Every row gives one point. Two turns around zero, p and q, are shown by what they do to some points. Write where each new point lands after one turn and then the other. Backwards means that the second turn is done in reverse. Each puzzle has new turns, and all numbers are rounded.

Turn p:
[-29 -19  21] -> [ -3   5 -40]
[-24 -12 -10] -> [  1  24 -15]
[ 2 -2 51] -> [ -9 -40 -30]
[  6  35 -38] -> [-18  20  44]
[  7  28 -75] -> [-3 49 64]
[ 39 -30  50] -> [ 33 -58 -22]
Turn q:
[36 20 29] -> [-47 -17   7]
[ 32 -14  -3] -> [ -6 -33  -9]
[ 24 -17  16] -> [-16 -20 -21]
[ -1  27 -53] -> [ 33 -11  48]
[ 2  0 34] -> [-29  10 -16]
[-94 -16 -24] -> [66 73 -9]
Where do these land?
p, then q backwards: [-17 -30  48] -> [ 14 -56  13]
p, then q: [  8  69 -19] -> [-21  63 -28]
p, then q: [31 -9 40] -> [ 21 -28 -38]
q, then p backwards: [  0 -39 -24] -> [ 14 -39  20]
p, then q: [-21   8 -46] -> [-31  24  33]

Turn p:
[  1 -30  -4  20] -> [  8  29 -15 -13]
[-22  -5 -46  -6] -> [  4   2  30 -42]
[37 56 67 36] -> [ 33 -42 -47  72]
[ 34  16   2 -33] -> [-35 -34 -12   4]
[-49 -37 -19 -18] -> [-11  44  45 -21]
Turn q:
[-57   7   3   6] -> [17 -4  8 55]
[ 40 -51   1  -7] -> [-47 -20  15 -38]
[-42  27 -49  19] -> [27 49 27 38]
[ 29  47  25 -44] -> [ 51 -21 -30 -41]
[ 30 -30  20  25] -> [-47  -6 -19 -14]
Where do these land?
p, then q: [ 56  19 -11  26] -> [-18  14  57 -23]
q, then p backwards: [ 27  45   1 -14] -> [  8 -13 -25  46]
q, then p: [-80 -36 -27 -20] -> [ 40  42 -50  55]
p, then q: [ 42 -14  10 -39] -> [ 7  7 37 46]
q, then p backwards: [-52  -8   0  20] -> [-15  15  51 -10]
p, then q: [53 15 -3  5] -> [-17  11  52  -1]
p, then q: [-46 -21  30  23] -> [ 13  27 -54 -11]
